Each row of a before or after table is a point. One or more steps were done to the points. Then noise was added and the rows were shuffled. The steps act on how far a point lies along the listed directions, d1 being the first. Name the steps. A step turns or swaps two directions, mirrors them in a line or flattens them onto one, adds a multiple of one to another, or multiplies one. Angles are multiples of 10 degrees, from the lower direction toward the higher: turns from -170 to 170, lines from 10 to 170 but not 90. Use the fewest steps. Two steps may share a direction if one is a turn and the other turns, adds or multiplies; they go together, in the order done. Otherwise the lowest direction goes first.

Directions:
(1): [ 20 -56]
(2): [56 20]
Before:
[[-47 -43]
 [ 58  -7]
 [ 23  28]
 [ 45  -8]
 [ 11  -8]
 [-47  20]
 [  2   6]
 [ 34   9]
 [ -6  29]
 [ -1  16]
 [-63  -5]]
After:
[[ -4   3]
 [ 56  13]
 [ 78  11]
 [  7   6]
 [-92 -20]
 [-58 -15]
 [ -3   8]
 [ 12 -10]
 [ 56  22]
 [-85 -42]
 [ 41  29]]
Steps: multiply d1 by 0.4; multiply d2 by 1.6

Directions:
(1): [-10 -48  32 -60]
(2): [-19  54  61  -8]
Before:
[[ -7   3  22 -20]
 [ -8 -12  -7  -8]
 [  0  -9  10 -16]
 [ -5  -3   4  -7]
 [  1  -5   4   3]
 [  2  26 -28  50]
 [ -3 -11  -2  -9]
 [ -1  20   2  13]
 [-11  13  26   0]
 [ -5  -9   0   0]
 [ 12   6 -10  14]
 [  4  13  13  -9]
 [ -7   1  14 -14]
 [ -7  -1  18 -12]]
After (14 x 4):
[[-23  49  69  -9]
 [-19   9  46 -25]
 [ -3  47  14  27]
 [ 17   8 -28  29]
 [  2  -7   4   2]
 [-10  -4  12 -15]
 [ -3 -17  21 -31]
 [-15  11  41 -28]
 [ -4 -30 -18 -15]
 [ 13  51 -63  94]
 [ -1 -27  -9 -17]
 [-19  19  62 -39]
 [ -5  36  40 -13]
 [ -3 -18  -5  -4]]
Steps: multiply d1 by 2; multiply d2 by 3

Directions:
(1): [ 48   4  39 -54  17  59 -11  59]
(2): [ 40   1 -88  -9 -61  24  10  14]
Before (8 x 8):
[[  3  -3  75 -34  49  41  -6  18]
 [ 48  13 -95 -30 -68  27  24  17]
 [-29 -25  28  32  15 -34   9 -11]
 [-19 -10  38  -6  13 -13  20  -3]
 [ 57  18  -4 -58 -11  77 -35  66]
 [ 54   0  51 -31  32  42   4  47]
 [ 17  16 -83  12 -49  -5  22 -23]
 [ 13 -10  -6 -29  -2   4  12  20]]
After:
[[ 12 -11  10 -28   7   3  14  32]
 [ 23   6  17 -31   9  46   1  20]
 [-15  18  -9  16  -2 -15  18 -26]
 [-17 -16  -2  37  -8 -33  12 -10]
 [ -8 -15  11  -5  -8  -9  25   0]
 [ 25  14   7 -35  -9  16  11  18]
 [ 62   0  17 -28   9  43  13  51]
 [ 42  19  22 -57  10  77 -36  68]]
Steps: flatten d1 and d2 onto the line at 10 degrees

Directions:
(1): [-33   6  26  24  16 -45 -48   3 -15 -17 -73]
(2): [-24 -95  16  19   4  -2  22  26  21  30  -8]
(3): [ 17 -21 -20 -26 -19 -48  -9 -81  33  21  -9]
(4): [ 27   5  56  30  56  21 -34 -26  41   8  29]
Before (9 x 11):
[[  3  86  -3  -6   7   9 -19 -16 -29 -34  -3]
 [ -7  -9   1   2  -1   1 -11  11  -2  16 -15]
 [ -3  -8 -25 -11 -23 -30   1 -31   7  -6  -4]
 [-26 -11 -19  -9 -20 -25  -8 -14  -4  -4 -32]
 [ 21  95 -19  -3   1  13   8  23 -55 -34  13]
 [  0  -2 -38 -29 -23 -20  24   3   3  15  -8]
 [  4   2 -20 -12 -24   6   2   1 -11  -9  -5]
 [ -1  73 -17 -17  -7   8  -7  27 -46 -31  -9]
 [  4  32   4  12  17  14 -14  25  -8 -15  25]]
After:
[[-16  23 -50 -44 -49 -64  -6 -32 -31 -11 -58]
 [ -7 -10  -1   0  -6   3  -7  13  -5  16 -14]
 [-35 -40 -50 -24 -51 -12  38  15 -17   5 -16]
 [ -6   0 -43 -26 -46  -5  14   6 -27 -12 -20]
 [ -8 -21 -46 -20 -43  -4  37   5  -7  -5  19]
 [-17   7 -73 -46 -57 -16  53  41 -34   5 -15]
 [  6  29  17  17  27 -23 -46 -21  13 -11   1]
 [ 10  51 -46 -27 -31 -73 -11 -55 -33 -13 -46]
 [  6  18  -9 -18  -7 -39 -21 -82  15   0 -20]]
Steps: turn d1 and d3 by 70 degrees; turn d2 and d3 by -60 degrees; multiply d4 by 2.5

Directions:
(1): [-26 -19  28  23 -43  25  40   3  32 -11 -18 -26  62 -95]
(2): [ 38 -22  38 -25 -41  20  27  37 -66   9 -32 -80 -28  23]
(3): [ 25  45   1 -15 -41 -40  11  68 -25  21 -13  75 -30 -53]
(4): [ 59 -59  46   7  39  -7 -20  46 -11  17  41  29  72  10]
(5): [ -2  74  41  17  33  18  15  51  28 -38  73 -41 -22  -3]
Before:
[[-14  41 -16  -3 -13  -3   0  -9   8 -13   1  17 -50  -8]
 [  5 -13   5   6 -13 -16   4  -3   4   2  -8  17   4 -20]
 [ -9 -17  16   9   8  17   9  -5  16 -12  17 -40  12   8]
 [-36   2  -3   6 -24  -5  -4 -12  22   3 -26  16  12 -50]
 [-21  -9 -19  -1 -12   7   6 -21   6   3 -24  -8  24 -22]
 [-17 -19  11  12  17  32   1 -21  38 -21  13 -33  26 -20]
 [  5   8  14  16  22  -3  -3  19  25  -4  39 -20  34  -4]
 [ 23 -12  -6   0   3 -21  -8  -8 -15  14  -7  49  -1  -6]
 [-27  -4  -9  10  -6  -2   2 -19  22  -1   0  20  19 -12]
 [ -9 -10   8   0 -28   8  16 -11  -6   7 -24  -1   6 -42]
 [-23  25 -20   4 -32  -6  24  -7  31   2  -4  14 -17 -61]
 [  6  13  29   0 -11  13  23  28  -1 -14  16 -20  12 -33]
 [  0  22  -6 -20 -27 -17  22  13 -33  -4 -19   0 -59  20]]
After (13 x 14):
[[-48  10 -31  17   9  -8  -8 -39  52  -7  12  49  26 -21]
 [-29  23 -23   6 -36  -7  22 -11  34   3 -10  18 -17 -60]
 [-47   9 -17  11 -19  -7  -7 -24  36   0 -25  26  15 -55]
 [ -9  35  -8 -10 -22   0   4  -4  -5 -10  -8   2 -56  -4]
 [-15  26  -4  28  40 -17 -11   0  56  -8  54  21  42 -19]
 [ -3 -13  24   5   5  18  14   4  11 -15  15 -44   7  13]
 [ -3 -14  -3   9  -5 -17  -2 -11  13   0  -5  27   9 -21]
 [  4  -5 -27   8  19 -28 -19 -31  13   9  -2  77   8 -11]
 [ 17   6  40  -4 -18  13  28  42 -17  -8  12 -30   6 -36]
 [-24  -7 -16  -1 -14  10   6 -20   6  -2 -23 -13  22 -20]
 [ 42  -7  31 -41 -59  -2  44  49 -95   8 -43 -63 -75  42]
 [  2 -19  20  -5 -36  12  22   1 -22   9 -35 -22   1 -34]
 [-29  -3   2  21  28  28  -3 -25  53 -26  24 -16  27 -27]]
Steps: turn d2 and d4 by 20 degrees; multiply d2 by 3; turn d3 and d5 by -10 degrees

Directions:
(1): [-21   5  20  55 -31 -12  60 -46   4 -33  14 -44 -71 -73  33   2 -17  64
  57 -47]
(2): [-32 -49  32  20  18  13 -20 -31 -63 -51  21  52 -94  30  26 -54  24 -57
  -7  39]
Before:
[[ 21   7   8 -17  20   7 -18  17  -6  17  -3  28  32  21 -20  -3   0 -25
  -26  17]
 [ 18  24 -44 -29  -4  -4 -23  36  45  44 -12 -30  81  -4 -15  35 -13   9
  -13 -14]
 [-14   3   5  52 -22 -12  55 -35  20 -18  -2 -45 -44 -67  20   5 -18  53
   56 -46]
 [  2   9  -3 -15  17   8 -15   7  15  14  -4  16  32  10 -13  -4  -2   4
  -24   8]
 [ 11   5 -28 -25  -4   7 -15  30  17  33   1  -1  43  16 -23  24   9  -6
  -16   4]
 [  1  12  -7 -30  -3   4 -15  13   4  17   4   0  41  24 -23  -2   9 -17
  -16   9]
 [ 11   3  -4 -21   5  13 -23  -5  -4   4  -6   8  23  22  -2   5   7 -20
   -9  10]
 [ 17   8   8 -29   5   7 -20  21   6  15 -14  11  51  15 -14   0   3 -19
  -18  27]
 [-17   7  12  -2   0  -7   6  10  -5  -8  -3  -3  -3 -17  -5 -11  -7  -5
    3 -11]]
After (9 x 20):
[[ 20  23 -43 -35   7  -1 -31  46  43  46 -15 -23  95   8 -22  36  -4   0
  -25  -6]
 [  1  10  -6 -32  -2   2 -14  16   5  17   4   3  45  24 -25  -3   9 -19
  -20  10]
 [-18   3  16  -1   0  -2   6  12  -4  -9  -4  -1  -4 -17  -7 -11 -10  -6
    5 -12]
 [ 13   8 -28 -29  -1   4 -16  33  15  37   4   1  49  21 -30  24   9  -9
  -23   3]
 [ 15   2  10 -31   4  11 -19  19   8  17 -14  10  53  18 -18  -1   3 -22
  -19  28]
 [-18   4   4  54 -22 -10  55 -33  23 -14  -1 -43 -39 -67  18   4 -19  48
   49 -42]
 [ 13  -1   0 -23   3  11 -28  -4  -9   5  -8   7  21  19  -1   6   5 -23
   -5  13]
 [ 20   9   6 -12  21   9 -22  13 -10  16  -7  26  32  21 -20  -6  -3 -24
  -30  15]
 [  6   7   0 -17  20   8 -18  10  18  19  -6  17  31  10 -12  -4  -3   2
  -27  12]]
Steps: add 0.3 times d2 to d1

Directions:
(1): [  6  19 -26  25 -31  31  15  69  23 -20 -22  62 -11  23 -37 -16  90  18
  -5  64   8 -33  17   3  -7  21  29 -38  28 -18  13  47]
(2): [ 14 -21  -8   8 -16 -67  63  -1 -42  -9  11  20  48 -11  17  38 -20  21
  18  65   0 -50  25 -86 -47 -30 -28  14   0  11 -18  -1]
(3): [ 21  41 -88 -68 -40 -53  -8  -5 -18 -16  -1 -19 -18  -4 -18 -71   2 -35
  -4  14  21   3 -47 -14   0 -13 -12 -56 -46  22   6 -19]
(4): [-12  -5  42 -16  -2 -46  -7  10 -49 -29 -95  16  53  11 -38  -9  32  -2
 -56 -29  30 -23 -12  41 -11 -16  11  48 -37 -41  -5 -29]
Before, 9 rows:
[[-31  11  47  -3  22  48 -57  -5  28   5 -42 -17 -22   9 -38  -6   9  -8
  -48 -95   5  35 -17  87  31  15  27  32  -6 -32   3  12]
 [  4  11 -32 -39  -6 -20   4  11 -16 -10  -3 -11 -10  -6   4 -30   1 -23
   -5 -15  18   1 -27  14  12  -4  -5 -18 -21   2  -3  -7]
 [  6  32 -49 -38 -34 -43  11  -4 -37 -40 -46  14  20  13 -22 -34  20 -23
  -24  19  23 -22 -25  -7   5 -10 -14 -32 -50   5   1 -16]
 [-12   9  -2 -26   6 -21  -2 -24 -12 -12  -7 -14   6  -6  -4  -3 -22 -21
    0 -26   1  24 -20  15  11 -15 -12  18 -22 -13  -5 -32]
 [ -5   5  -9 -16  -3 -12   0 -23   5   5  25 -19  -4   2  13  10 -22  -6
    6 -14  -4  -5  -2 -17  -5 -20 -12  -1 -11   1  -9 -22]
 [  5 -13  12  -7  27  26 -18 -56  18  33  60 -59 -27 -21  33  14 -59 -17
   14 -62 -16  52 -15  22  23   4 -19 -15  -8  18   1 -24]
 [-14   4  28 -24  19 -11 -31 -50 -18   9 -20 -35  18   1  13 -15 -56 -29
  -25 -84 -12  46 -28  35  31 -18   5  48 -37 -11   8 -33]
 [  6 -13  -6 -16  -7 -50  25  -8 -27   2  32  -7  33 -15  23  28 -44   2
   16  37 -14 -15  -1 -63 -29 -16 -30  18 -14  12 -18 -10]
 [  8   4 -40 -22 -25 -20   0   4   0   3  19 -11 -20  -7  22 -20 -18 -12
   22  23   6  -4 -16 -12  -3   5   7 -31  -3  20   2   1]]
After, 9 rows:
[[-11  -4  12  46  20  74   2 -12  46   9  38  11 -25   9  32  38  -5  15
   23   4 -31  14  30  -5  30  29  -4 -14  32  13   2  32]
 [ -9  -1   3  -2   1  -3   7 -14   9   2  26 -10   0   8  19  20 -19  -1
   10  -9   0 -10   5 -18  -8 -17  -9   4  -2  -3  -9 -14]
 [-17   0  19   4  19  16   0 -18  12   0  13  -8  -6  -4  12  21 -18  -5
   13 -22 -11  34  -6  13  21   5  -4  16   6 -14  -5 -14]
 [  7 -33  41  -4  16 -43  21 -30 -45   0 -19 -21  49 -15   8  40 -22  -1
  -22 -30   7  -8   0   6 -17 -22 -18  34 -31 -15 -13 -40]
 [-33  11  55 -16  15  19 -48   0   5  -7 -71  -8   4  10 -47  -7  18  -8
  -60 -87  15  16 -21  83  17   4  25  42 -17 -40   5   1]
 [ 11   4 -36 -22  -5 -17   6 -11  10  11  67 -15 -14  -9  29   8 -41  -9
   29  33 -24   8 -10 -52 -11   0 -24 -18  -5  26  -8   7]
 [-14  -3  43   0  26  12 -28 -34   2  12 -13 -18  11   9  11  -4 -40 -19
  -20 -73 -19  41 -17  38  31  -7  13  44 -12 -14   5 -12]
 [ -1 -24  18  26  -6  -6  18   8  -5   6  14  -1   4  -6  38  28 -19  14
   23  26  -5 -23  16 -19 -19   6   6  15  21   7  -5   9]
 [ -9 -21  29  15  24  30  14  13   5   8  19   2  -6  -2  27  33  -6   6
    6 -18  -1   0  18  15  14   7   1  16  24  -4  -7  15]]
Steps: multiply d1 by 0.7; turn d2 and d3 by 150 degrees; turn d2 and d4 by 110 degrees

Directions:
(1): [ 30 -22 -17 -23  49 -27  20  48 -52 -14   1  63  71 -44  43 -24 -25   8
 -20  15  13  54  -5   5   0  10 -52 -64  12  -7 -16 -32  31  17 -16  55
  74  28 -43 -51  25  52  53  13  -4 -30  28  18  -2  -2  25 -34  14 -20
   3   5 -21  28 -20 -44 -47  65  12 -66]
(2): [-74   3  45  42  25 -61  -6 -46  56  32  38  11  -4 -27   9  15  12  18
 -27 -37 -24 -43  40 -71  34 -22  36  -7  -4 -50 -35  31   4 -38  19 -26
   3 -42 -52 -50   9  47   6 -11   0   7 -83 -10  35 -29   6   6  35   2
 -43  -1   8   8  13 -27  17  42  54 -74]
(3): [  9   3  47 -36  17 -13   8  66 -53 -14   5 -30 -20 -32 -41 -39 -33 -12
   6  36 -95 -56   1  19  23  -7  31 -29  31  50  23  -7 -52 -24  20  34
  13 -25   4 -10  28 -15  29   3  27  35 -17  -1 -27  26  22  31 -21   2
 -55  64 -16  32  71  33  74  28 -59 -38]
(4): [-24 -47  34 -64  68   0  36  -4  14  16 -35 -47  39   9  57 -23   8   8
 -10 -44 -14 -34 -33  51 -26   6  51  54  22  29   9   3  -1  -4 -22 -32
 -33  78 -51  18 -15  19 -39  14 -91   9   8  20  46 -33 -16  25 -21 -62
 -24  15 -38  30 -48 -32  20  -5 -32 -16]
Before (13 x 64):
[[-14  11  -5  33 -16  -2 -21 -34  30   2  -2  -1 -13  10 -16  18  11   3
    5  -8  22  12  -2 -21 -15   0 -13   3 -14 -37  -8  14  15  -2 -12 -28
  -13  -1  10  17  -3  -9   0  -7  -6  -4 -17 -26   7  -4  -7  -9   4  21
   18 -32  12 -15 -13 -13 -17 -22  29  25]
 [ 13  21  -7  -9 -10 -15  -3  33 -11 -11  22  17  20 -14 -25 -22 -13 -10
  -23  30 -23  -2   1 -19  18  22 -14 -47   1   3   2  -2  -4  13 -22  37
   32 -10 -12 -25  26   6  37  -4  13  -6  -9   5 -39  10  27  -4  -2  28
  -31  24   5  13  23   4  17  11  -5 -37]
 [ -2  29 -38  46 -32 -21 -22  -7  -5  -5  25  56  11 -17 -24  15  -5   6
   -5  16  15  45  19 -47  29  -6 -34 -48 -11 -34 -33 -17  21  13  10  22
   56 -44   0 -43  13  15  33 -12  40 -15  -8 -14 -15   7  17 -19  42  43
   15   6  19 -21  35   8 -34  35  27 -36]
 [ 55  47 -46  31 -56   0 -24  37 -19 -17  25  46 -24  -1 -24   5  -9   9
  -12  57  28  55  17 -41  -2  15 -68 -51 -18   2  -9 -25   0  25  13  54
   52 -31  34 -10  17 -19  25   0  76 -15  30 -14 -57  36   3 -32  12  50
   47 -13  14  -6  14  18 -41   3  22  27]
 [ -5  42 -35  56 -36 -32 -25 -34  29  -2  37  85  -1 -25  -9  39   3  -2
   -8  20  53  62  37 -67  26 -25 -44 -40 -25 -70 -27  23  40  13  18   2
   40 -60  10 -35  11  12  40 -14  42 -20 -32 -16  -7 -15  13 -31  40  54
   32 -60  28 -34  23  -8 -44  15  83 -14]
 [ 11  15 -27  45 -42 -16 -20 -31  22   1   4  16  -7  12  -5  30  15   6
   -5  -8  53  14  21 -29  14 -11 -13  -8 -27 -24 -13   5  30  17  17  -3
    3 -23  10  -1 -21  -8   1 -15  16 -15  12  -6  -3  -2 -17 -28  15  34
   36 -31  18 -25 -16  -9 -33 -16  33  19]
 [-33  -9  20 -34  50 -38  20  11   4   8  -5   6  45 -41  44 -10   0  12
  -19 -37   1 -16   5   4   6  -7   4 -21  17   5 -17  16   4 -14  -9  19
   26   8 -43 -23  12  43  28  14 -14  13 -37  -1  29  -7   4  -6   7 -23
  -31  21  -5  19   0 -28  20  48   5 -62]
 [-18  -4   1  -3  16  15  11 -35  29  10 -10 -18  13  12  32  14  -2   1
   -1 -22  30  16  -1   9 -18  10  -5  17  -8 -12 -10   5  10   1 -19 -28
  -23  36  -8   7 -18  19 -20   9  -7  -7   7 -13  19  -9  -2 -18   1 -18
   12 -34 -12  -3 -38 -11 -22 -23   9   6]
 [ 37  10 -54  20   1 -13  -2 -16   2  -1 -12  54  37  -8  21  25  -9  -4
   -2  14  53  66  15 -13  -3  15 -57 -27 -21 -19  -7 -10  40  17 -11  21
   20   2   3 -19   2  26  19  -4  18 -25  19  12  -8  -3  12 -30   2   2
   32 -41   4  -7 -13 -35 -50  18  40   1]
 [  2  -3  36 -35  19 -11   5  28 -18  -8  -2 -18  -7 -14 -15 -21 -17 -22
   17  32 -62 -33 -22  27  23  13  19 -13  10  30  23 -15 -24 -11  -1  19
  -14 -15  24  10   5 -20  15   7   4   7  -1 -10  -5  26   6  11 -13   2
  -35  26 -11  16  41   1  40  -6 -56 -16]
 [-43 -23  17   8  31 -22   6 -14  21   9  10  14  22  -1  19   2  16  16
  -14 -20  -2   5  -1 -19  10  -5   8   0 -11 -41  -3   4   6  -7   1 -31
   -5  19 -59 -38   6  44  -2   1 -36  -4 -17   4  31 -45   7  -4  14  -3
   -9 -14  -3  27 -21 -39  -5   5  23 -26]
 [ 23   7 -13 -15  13 -26  12  51 -43 -22  11  58  55 -45  21 -20 -20   1
  -21  16  17  37   6  18   6  -1 -33 -45   3 -15  -9 -37  24  -6 -11  61
   43  21 -31 -24  17  24  50  15  13  -9  26  28  -3  14  32 -13  21  -6
    1  19  -2  13   6 -36 -23  65   5 -52]
 [-44  -5  21  10 -36   1   2 -81  73  20 -12 -53 -27  42  -6  22  33   4
    6 -54   3 -38  -8 -15  -1 -17  58  49 -19 -21   5  26 -14  -7  15 -53
  -47  14   5  27 -33 -14 -49 -11 -39   6 -44 -15  34  -9 -33  28   2   2
    7 -19  10 -28 -25  23  11 -30  12  15]]
After (13 x 64):
[[ 17  14 -13   8 -22  20 -15  -2   0 -13 -16 -13 -18  16 -27   5  -2 -10
   10  14  11  15 -19   8 -24   5 -20   3  -5  -6  13   0   2   9 -14 -13
  -12  11  35  34  -1 -32   4   0  -1   0  13 -24 -11  13  -4  -5 -12  23
   28 -18   9 -12  -4   5 -10 -33  -3  48]
 [ 19  28 -57  39 -41  -1 -21  -5 -15 -13  15  59  14  -1 -22  15  -4   1
    4  22  36  63   8 -28  20   6 -48 -40 -16 -24 -29 -24  30  26  -2  22
   55 -29  16 -28   6   2  25  -9  34 -17  17 -13 -22  11  12 -28  34  43
   32  -1  20 -28  20  10 -49  19  18  -8]
 [-23 -12 -11 -25  39 -22  19 -13  20  10 -11  20  60 -19  64   7  13  14
  -13 -49  52  18  -4   7 -17  -2 -20  -5   3  -9 -23  13  30   2 -21   4
   19  31 -40  -9  -4  45  13  14 -28  -7 -13   0  37 -12  -7 -25  10 -28
    3  -9   3  -1 -41 -40 -19  24  25 -30]
 [ -8  21 -10  13 -10 -30  -7   0  17  -2  31  30  22 -11 -10  -7  -2  -1
  -33   9  -1   5  11 -39  20  19 -16 -39 -10 -23 -15   9  11   8 -22  20
   27 -14 -25 -34  23  21  32 -12   7 -15 -25   1 -22  -5  23  -8  12  27
  -25   6  12   6   5  -9   0  16  24 -44]
 [ 13  -4   3 -25  13  31  17  -3  -3  -4 -22 -29   8  13  19  -5 -15  -8
   11  -1  11  15 -17  39 -24  18  -5  12   2  19   8  -7  -6   8 -22  -9
  -20  41  13  23 -13  -1 -15  14   1   2  31 -10  -2   8   3 -12 -17 -19
   13 -14 -19   7 -24   9  -4 -28 -27  21]
 [ 52  13 -35  15 -45   8 -17   9 -25 -20 -10  -1 -11  13 -23  13   0  -5
    8  20  33  18   1  11   6  -4 -20 -12 -16  14   9 -11  12  28  16  20
    9 -12  36  20 -17 -35   5 -11  26 -10  50  -2 -26  18 -14 -20  -9  34
   39  -8  10 -20  -4  10 -17 -27 -10  39]
 [ 45  46 -16  26 -45 -18 -25  53 -29 -18  34  39 -32 -18 -40  -6 -20   8
  -15  62 -11  27  24 -46  12   8 -51 -64  -9   9  -5 -22 -22   9  22  64
   54 -48  26 -21  28 -14  38   1  82   1  13 -17 -60  40  12 -22   9  53
   21  12   8   7  42  25 -10  22  10   1]
 [ 56  40 -73  25 -54  14 -23   4 -13 -25   8  76   2  -3 -15  26  -4 -14
   12  46  71  96   4 -11   0 -10 -71 -31 -21 -29  -2   0  38  42   6  24
   35 -27  53   3   1 -25  32  -3  45 -25  32  -8 -34   5   5 -35  13  54
   67 -56  24 -41  17   9 -58 -19  40  40]
 [ 70  11 -51  -9  -3   3   4  28 -43 -16 -25  39  31 -15  -1   3 -31 -16
   12  44  23  55  -1  18  -5  17 -54 -35  -5  22  16 -23  15  17 -12  47
   27   6  22  -4  11   4  30   1  31 -11  42  17 -32  20  20 -17 -21  -1
   22 -13  -7   6  16 -11 -24  15 -10  12]
 [ -7  -6  -2 -10 -48  31   4 -59  47   2 -29 -58 -22  56 -10  14  29  -3
   18 -36  14 -20 -30  19 -17  -6  42  50 -17   5  21  15 -15  10   5 -43
  -49  38  27  53 -37 -38 -51  -7 -40   1  -4 -13  14   9 -36  26 -14  -2
   29 -20   4 -32 -32  37   2 -51 -14  49]
 [ 16  10 -13  -8  12 -33  11  42 -33 -18  15  59  58 -45  24 -15 -12   2
  -25  12  21  34   9   7   8  -2 -32 -43   0 -23 -12 -31  27 -10  -8  58
   42  19 -40 -28  16  28  50  10  10 -10  17  25   3   9  30 -13  23  -3
    2  14   0   9   8 -40 -27  67  15 -59]
 [-46  -2  50   3  28 -43  -2 -23  32  18  22  -2  -6 -17   8   3   3  -6
   -2  -1 -45 -40   0 -24  35   0  29  -8  -1 -18  -5   5  -4 -28   2 -10
  -13 -32  -9 -16   3  16   7   0  -3   0 -48 -15  27  -5   1   6  16   7
  -44   4   3   9  22 -31  26  12  -1 -47]
 [ -7 -25 -16  -4  12  12   7  -5   5  -4 -12  12  31  20  25   4  17  10
    1 -10  33  41 -20  13 -12   9 -19   9 -16 -24  11 -13  16  18 -16 -24
   -9  50 -32  -7  -8  23  -9   7 -46 -16  30  13  17 -34   0 -14   1  -5
   27 -26  -4  14 -41 -33 -35 -25   8  22]]
Steps: turn d2 and d3 by -80 degrees
